Each row of a before or after table is a point. The points were changed in one or more steps. Then noise was added and the rows were shuffled. The steps act on how far a point lies along the listed directions, d1 being the first. Name the steps. A step turns or swaps two directions, mirrors them in a line or flattens them onto one, adds a multiple of one to another, or multiplies one. Angles are multiples of 10 degrees, from the lower direction toward the higher: turns from -170 to 170, lines from 10 to 170 but not 90. Use the fewest steps. Two steps may share a direction if one is a turn and the other turns, adds or multiplies; they go together, in the order done. Otherwise the lowest direction goes first.

Directions:
(1): [-44 -10  44]
(2): [-23 -48 -34]
(3): [-39  40 -30]
Before, 8 rows:
[[-46  11  14]
 [-30  19 -38]
 [ 22 -15  -1]
 [ 10  47  -6]
 [ 19   0  60]
 [-19  18  -6]
 [-12  -6  36]
 [ 11 -11   5]]
After (8 x 3):
[[-38  -8  19]
 [  0  27  -5]
 [  3  -1   6]
 [-16 -48  -9]
 [ -1 -11 -39]
 [  6   5  16]
 [ -8   1  -8]
 [  2 -25 -24]]
Steps: turn d1 and d2 by 130 degrees; multiply d3 by 0.4

Directions:
(1): [ 11  34 -39  44  38  37  12  22]
(2): [-21 -13   5  43 -60   3  14  44]
(3): [ -9  -6  19  -6 -12  54  55 -40]
(4): [-14 -37  15 -35  35  21  14  57]
Before (9 x 8):
[[-13 -26  18 -13 -32 -18  -4   9]
 [  7  -9   8 -15  11  28  25 -28]
 [  9   7   6 -15  10 -13 -13 -34]
 [  5  21 -10  11   8   8  14  -8]
 [  4  -4  19 -13  30  20  24 -48]
 [-15  11  -3  20 -24  18  26 -27]
 [  5   2  21 -29  19 -11 -10 -14]
 [ 10   6  -8  15 -17   3  -3  19]
 [-14 -43  16  -9  -4  -3  -3  16]]
After:
[[ -1  -7  27 -18 -18 -23 -12  -2]
 [  2  -3  25  -3 -13 -17   2 -61]
 [-10  13  -8  13  -6  27  30 -31]
 [ 13   8 -11   4  10  18   4  19]
 [-12  -9  -2  25 -34  -6   2  28]
 [  7  13   0 -12  16   5  17 -17]
 [ 11   4   4   1 -21  -8   0 -44]
 [ -6 -13 -11  31 -18 -18 -21  12]
 [ -8 -19  26 -22 -12  -4   6 -12]]
Steps: turn d1 and d2 by -60 degrees; mirror d3 and d4 in the line at 150 degrees

Directions:
(1): [ 17  35 -12 -60   3 -17 -17  -8   6  12  -9]
(2): [-13  -4  24 -16  17 -24  52  23  24  19   5]
(3): [  6   4  -7   2  39 -11   9 -25 -39  11  45]
Before (13 x 11):
[[ -4   4  -1   1  24 -29  30  -6  -7   0  25]
 [  0 -18 -12  26 -31   3 -40   7  14 -25 -37]
 [  7  16  10 -26 -18  -2  -7  20  20   0 -28]
 [-12  22   5 -13  16 -17  24  -6  11  14  14]
 [  2  -1  20 -19  28 -14  29   7   5  11  10]
 [-19 -27  15  47 -29  21   1  33  19 -17 -12]
 [ -5 -20  13  60 -25   6  10  16   8 -12 -11]
 [ -6 -13   9  13  21  -9  35  29  -9   6  11]
 [  0   1  -2 -15 -14   2   0   9  19  -3 -21]
 [ -9   8  14 -10  25 -23  41  10  16  23   7]
 [ -2  -6   6  22 -37  20 -18  14  22 -22 -34]
 [-14   7  14  -9   8 -16  32   9  18  25   0]
 [  2  -6  15   2   6  -9  25   4  12  -2  -9]]
After, 13 rows:
[[  9  -1 -13  12  22   2  -4   4 -37  -2  19]
 [ -4  -3   5 -13  10 -10  24   6   8   7   3]
 [ -4  22 -12   7  11   0  -8 -26 -15   1  21]
 [ -3  12  -5   5  22  -7   5 -21 -23  19  26]
 [-16 -10  21   9   8 -10  32  29  14   8  14]
 [  1   9  19 -17  14 -16  25  15   4  13   5]
 [  9  -1   5   4  19  -9  13 -14 -13  -2  10]
 [  0  -3  15  25  -3 -16  26  13   8   5   2]
 [ 13   2  -1  -1  26   4 -11 -20 -30  -3  22]
 [-13 -18  16  -2  -4 -31  24  31  41   2 -28]
 [  8   8 -22  14   4  -6 -19 -25 -25 -18  16]
 [-12  -3  27  -4   1 -14  41  26  31   6  -9]
 [  6  13 -13   9  31  -6  -3 -26 -31  10  30]]
Steps: multiply d1 by 0.4; turn d2 and d3 by 90 degrees

Directions:
(1): [  0   1 -21  34  10 -30 -28   5 -17 -18 -27  12 -16  26   6  18  17 -50]
(2): [ -5 -14  10  -6  20   2   2   0 -60 -14  12  -4   3 -55  -7 -15 -12 -29]
(3): [-17   3  -6  -2  47  39  28 -20  -1   7  11  51   2  19 -14  10  13 -12]
Before:
[[-13   1  -5  36  34 -17 -20  -5  11   0 -23  52 -20  60 -12  31  29 -45]
 [ 10   0  20 -32 -45  -6 -15   9  28  10  24 -36  11 -23   2 -23 -16  49]
 [  6  14  -5  12   7 -17 -10  -3   9  -5  -3  15  -4   9   4   8   7 -13]
 [  0   2   0  -5 -12  40  23  -5  48  26   6  18  -3  43  -8  17  13  33]
 [ -5  11 -10  10  13   8   7  -3   3  -5   5  14  -4  18 -14  20  15 -25]
 [  6   1   5   2 -27 -40 -35   2 -15  -8  -3 -24  -8 -31  15  -3 -17 -18]
 [  1  -6  -6  29  22   0  -3  -8   8  -1   3  22   5  13   7   3  17 -25]
 [ -1   7  -9  11  17 -16  -6   4 -38 -19  10   0 -28 -30 -10   4  -9 -49]
 [  0  13 -16   6  -9 -15  -9  12  22   0 -12   4 -14  45  10   8  25  -8]
 [ -4  -6  -4   1  -4 -15  -1   4 -27  -1   2 -16   4 -40  -7  -6 -12  -3]
 [ -6   0  14   0  17  19   9  -6 -24   5  15   8  -2 -27 -14   1  11 -25]
 [ -5  -6  -9   4  41  -1  -9 -10 -34 -14  -6  19 -13 -18  -5  11   5 -29]
 [-21 -15  14   1  39  26  21 -29 -32   2  20  27  -2 -28 -14 -14   4 -16]]
After, 13 rows:
[[  4  12   9  -9   9   5  10  -8  12   4  16  13   6 -11  -2  -4  -3  12]
 [ -4   1  -1 -15  30  23  13 -15   7   6   8  19  -4  -6  -7   8   1  17]
 [  0  16   3 -15   3  15  23  -3  16   7  27   1 -16 -14 -12  -1 -15  12]
 [ -1  -7   6   7  22  24  18 -13  14  10  21  19  15  -4   2  -8   8   2]
 [-17  -6  -2  22  28   6   4 -24  -3   1  -1  31 -12  18  -6   3  18 -22]
 [ -5   6   5 -24   1  15  19   6   3   8  18  -1   1  -3  -1 -13   7  15]
 [ -6   9   0  -6  14  25  22  -7   6   2  19  13   3   4 -18  11   7  -7]
 [ -1  -8 -10  20   5   9  -5   3 -14  -2 -10  17 -15  20  -6  19  17 -32]
 [-19  -7  34 -25  39  47  38 -19  16  26  31  45   9  -2 -30  -3  -1  25]
 [  5   4  16 -19 -34 -15 -13  -3  15   9  12 -25   2 -31  11 -10 -24  24]
 [ 12  -2  -5   9 -40 -52 -57  19  -4 -17 -10 -33  -9  -4  12  -5   0 -17]
 [ -2   1  -8   4 -14 -16  -2   5   1   6  -4 -14   2 -13  -3   1  -6  10]
 [ -3   7   6   9   8  12   2  -4   2   8   5  11  -6   2  -9  10  19 -20]]
Steps: mirror d1 and d3 in the line at 80 degrees; multiply d2 by 0

Directions:
(1): [ 15  -3  19   6  27  -5 -38  40  20 -17  12  24   7  -9 -17  -8   1  28
  10 -10 -21  -7 -30  31  16  34  23   6  24  -3  -6  -8]
(2): [  7  -6  24 -28  30  21 -22 -38   6   0   9  37  -1   3 -14 -17 -24 -16
  -5  25  12   0  48  10   0   7 -14   0   7  18  10 -28]
(3): [-18  16  -6 -33  -2  16 -32 -13  -2   4  -8 -27   3  -4   3  -6   5  30
 -10 -60 -11  -3  34  27  -5 -24  20  12   0  10   1  17]
(4): [-16 -30  22 -10 -11  24  32  23  11  22   0  30   4  23  -4 -13  13  13
  14 -20 -34  16   4 -13  16 -28 -23 -10  26  -6  33   3]
(5): [  6 -13  18  25 -13 -10  -8   5  26 -21   1  10  13  27 -18   6  18   5
 -30 -13 -13 -33  19  -9 -24 -18 -31 -10 -10  10 -54  -4]
Before, 12 rows:
[[-14  23 -39 -16 -21  12  15 -11 -25  16   2 -52  -4 -10  28  15  -4   5
   -3 -31  18 -10  20 -14 -19 -20  10   7 -25  -9 -15  24]
 [ -4  -9   5   8 -24   9  30  43  -7  20   0  17   5  17   3 -13  36  11
   14 -21 -23  15 -31 -15  -6 -20 -19  -5  21 -20  11   5]
 [ -6  -3 -20  -1 -14   5  23   9 -20  14  -7 -15  -1 -15  22  -6  14   3
   16  -2  -6   8 -11  -2   6  -7  17   9   5  -1  22   8]
 [ -4 -10  34 -30  33  28 -31   1  13  11  15  43   0   2 -23 -27 -11  13
   14 -15 -18  -3  25  24  19  15  -6   3  30   0  16 -26]
 [ 10 -14  15  20  -6   0  40  41   5   7  14  24  16  15 -13  -8  13 -10
   19   6 -26   6 -31 -20  28   6 -17  -9  14 -21  28  -7]
 [ 21 -28  30  11  19   0  10  -6  35 -11  11  60 -10  13 -21  -4   2 -16
   -9  36  -7  -8  -8 -12  -4  14 -26  -3  18  -3   2 -27]
 [ -6 -27  29  -4   7  32  41  -6   6  30   4  40   4  22   1 -22   6  -2
    7  11 -13  16  29 -21  13 -38 -28 -10  21   9  36 -16]
 [ 30   8 -12  13  15 -14 -10  17  -8   0  10  -9   0 -19 -11   9   7  14
   10  12   1   4 -38   1   2  38  19   5   1 -14 -17   2]
 [ 20  12   6 -14   8  -7 -34   2   7 -19  -3 -11   6   1  -2 -11  -1  17
  -16 -21  -7 -14  17  28 -13  -8  15  15  -4   6 -36  -5]
 [  7  17  -5 -21  27   9 -34 -13  -7  -8  13   7 -13 -20   4 -10  -7  13
   -5   1  26  11   7  21  10  22  20   9   6  14  22  11]
 [-22  20  -8 -19  -1  -6 -28  22 -14  -3  -6 -17   4 -22 -10  -7   4  19
    0 -37 -21  -2 -26  25  11   8  30  12  15 -10  11   6]
 [  3 -17   9  42 -18 -18  33  -4  11 -17  -7  16   3  36  -7  18  11 -33
  -26  36  -1 -21  17 -50 -23  -4 -50 -28 -20   5 -41 -10]]
After (12 x 32):
[[ 30  10   4  31  14 -22  -3  38   4 -19  20   9  15  -7 -16   0   2 -10
   11  19  -6 -10 -46   3  22  43  12   3   2 -18  -2 -12]
 [ -3  -3 -14   1  -7   4  12  21 -14   9  -3  -7   0 -18  17  -8  15  11
   18  -5 -13   5 -19   6  11   3  24  11  12  -2  21   6]
 [  2 -33  29  40 -10  -8  30  28  26 -14  -1  44   8  42 -18   7  18 -12
  -13  21 -29 -17   3 -41  -7  -1 -49 -30   5   1 -28 -13]
 [-23  33 -26 -18  -9 -14 -21  -7 -28  -4 -12 -41  -1 -27  -1   2  -2   0
  -10 -24   2  -5 -13  15  -4   3  28  13  -7  -7   1   9]
 [ 29 -12  19  17  25 -13  -7 -19  29 -23  11  45 -11   2 -18   3  -4 -23
  -16  47  11 -16  -9  -5 -12  28 -14   3   3   1 -16 -28]
 [-24  -4 -13 -23 -22  31  32  23  -8  31   6 -16   1   8  19   0   9  27
   14 -53 -20   2  13 -15   0 -33  -3   0   6 -15  12  23]
 [ 19  11   1  19   2 -11 -19  51  -2  -8   9  11   6  -7  -5  -8  26  19
   10 -13 -11  -2 -53  14  -8  23  12   8  18 -16 -19  -3]
 [ 20  12 -28   9  -5 -12  17 -15 -25  12   0 -30  -6 -14   2  16   5  -9
    1  21  19   9 -15 -22 -12  14   3   2 -19 -12 -15   8]
 [ 21 -12  38   9  46  12 -23  27  23  -3  18  51   9  -3 -17 -23  -1  23
   10  12 -17  -2  -8  22  22  18  13   3  33  11   9 -28]
 [ -1  18 -16 -25  12  13 -12 -34 -18   1   6  -6 -16 -14  13  -7  -7  -2
  -10   5  36  15  24   4   3   3   6   5  -6  15  27  16]
 [ 10  19  10 -21  40   5 -57 -27  -1  -8  14   9  -5 -18 -17 -13 -23  -4
   -1   6  18 -18  26  32   0  37  12  12   2   6 -16 -28]
 [ 10  12  -4 -18  -9  -3 -11 -21  -5  -8 -10 -25   2   8   7  -7  -1   0
  -22 -16   5  -9  35   9 -22 -29   0  10 -17   8 -31  -1]]
Steps: turn d1 and d4 by -90 degrees
